Each row of a before or after table is a point. The points were changed in one or more steps. Then noise was added and the rows were shuffled. The steps act on columns, c1 being the first. What was done? A step turns or swaps two columns, mirrors them in a line or flattens them onto one, adds a multiple of one to another, or multiplies or shifts one. Angles are multiples of 10 degrees, from the lower column toward the higher: turns from -170 to 170, lines from 10 to 170 but not 90. Use the fewest steps. Two steps may share a column if one is a turn and the other turns, adds or multiplies; they go together, in the order done. Otherwise the lowest column goes first.

Before (14 x 2)
[[-0.15, -0.31],
[0.44, 0.58],
[-0.12, 0.15],
[-0.35, 0.15],
[0.21, -0.14],
[0.12, 0.28],
[0.14, -0.20],
[0.02, 0.45],
[-0.01, 0.34],
[-0.19, 0.31],
[0.07, 0.06],
[-0.31, 0.19],
[-0.29, -0.03],
[-0.14, 0.45]]
After (14 x 2)
[[0.04, 0.13],
[-0.10, 0.89],
[0.00, 0.90],
[-0.10, -0.61],
[0.16, -0.29],
[-0.08, 0.30],
[-0.20, 0.30],
[-0.21, -0.05],
[-0.02, 0.69],
[0.31, 1.16],
[-0.14, 0.63],
[0.04, 0.59],
[0.12, -0.40],
[-0.23, 0.40]]
Steps: multiply c1 by 0.7; multiply c2 by 2

Before (13 x 8)
[[0.75, -0.36, -0.07, -0.25, -0.33, -0.20, 0.43, -0.51],
[0.52, 0.19, -0.13, -0.31, -0.30, -0.42, 0.20, 0.25],
[0.30, -0.21, -0.21, 0.49, 0.55, 0.29, -0.19, -0.12],
[0.45, -0.16, 0.23, 0.04, -0.28, -0.15, 0.14, -0.21],
[0.30, 0.41, -0.48, 0.35, -0.35, -0.19, -0.32, -0.88],
[0.66, 0.50, 0.33, 0.20, -0.13, -0.17, 0.46, -0.34],
[-0.30, 0.42, 0.08, 0.27, 0.05, 0.32, 0.36, 0.18],
[0.28, 0.61, -0.04, -0.40, 0.19, -0.13, 0.35, 0.62],
[0.28, -0.03, -0.10, 0.07, -0.46, -0.03, 0.45, -0.51],
[0.16, -0.50, 0.34, 0.23, 0.40, -0.19, 0.50, -0.66],
[-0.49, 0.40, 0.00, -0.23, -0.05, 0.59, 0.40, -0.15],
[0.42, 0.33, 0.22, -0.13, -0.24, 0.07, 0.11, -0.32],
[0.18, 0.27, 0.00, -0.74, -0.37, -0.35, -0.31, 0.23]]
After (13 x 8)
[[0.18, 0.36, 0.34, 0.23, 0.38, 0.17, 0.51, -0.66],
[0.64, -0.52, 0.32, 0.19, -0.14, -0.33, 0.47, -0.31],
[0.56, -0.39, -0.13, -0.30, -0.32, 0.54, 0.18, 0.26],
[-0.27, -0.24, 0.07, 0.25, 0.03, -0.76, 0.35, 0.16],
[0.21, -0.40, 0.01, -0.78, -0.34, 0.89, -0.32, 0.20],
[0.75, 0.20, -0.05, -0.22, -0.32, 0.58, 0.42, -0.52],
[0.43, 0.04, 0.23, 0.05, -0.25, 0.17, 0.16, -0.17],
[-0.50, -0.03, 0.01, -0.23, -0.07, -0.46, 0.40, -0.16],
[0.28, 0.35, -0.21, 0.55, 0.51, -0.62, -0.16, -0.16],
[0.42, -0.24, 0.24, -0.13, -0.25, -0.06, 0.09, -0.33],
[0.28, 0.02, -0.12, 0.06, -0.42, -0.06, 0.46, -0.51],
[0.26, -0.61, -0.06, -0.37, 0.19, 0.24, 0.37, 0.60],
[0.33, -0.46, -0.49, 0.36, -0.36, -0.39, -0.32, -0.91]]
Steps: turn c2 and c6 by -150 degrees; add -1 times c4 to c6
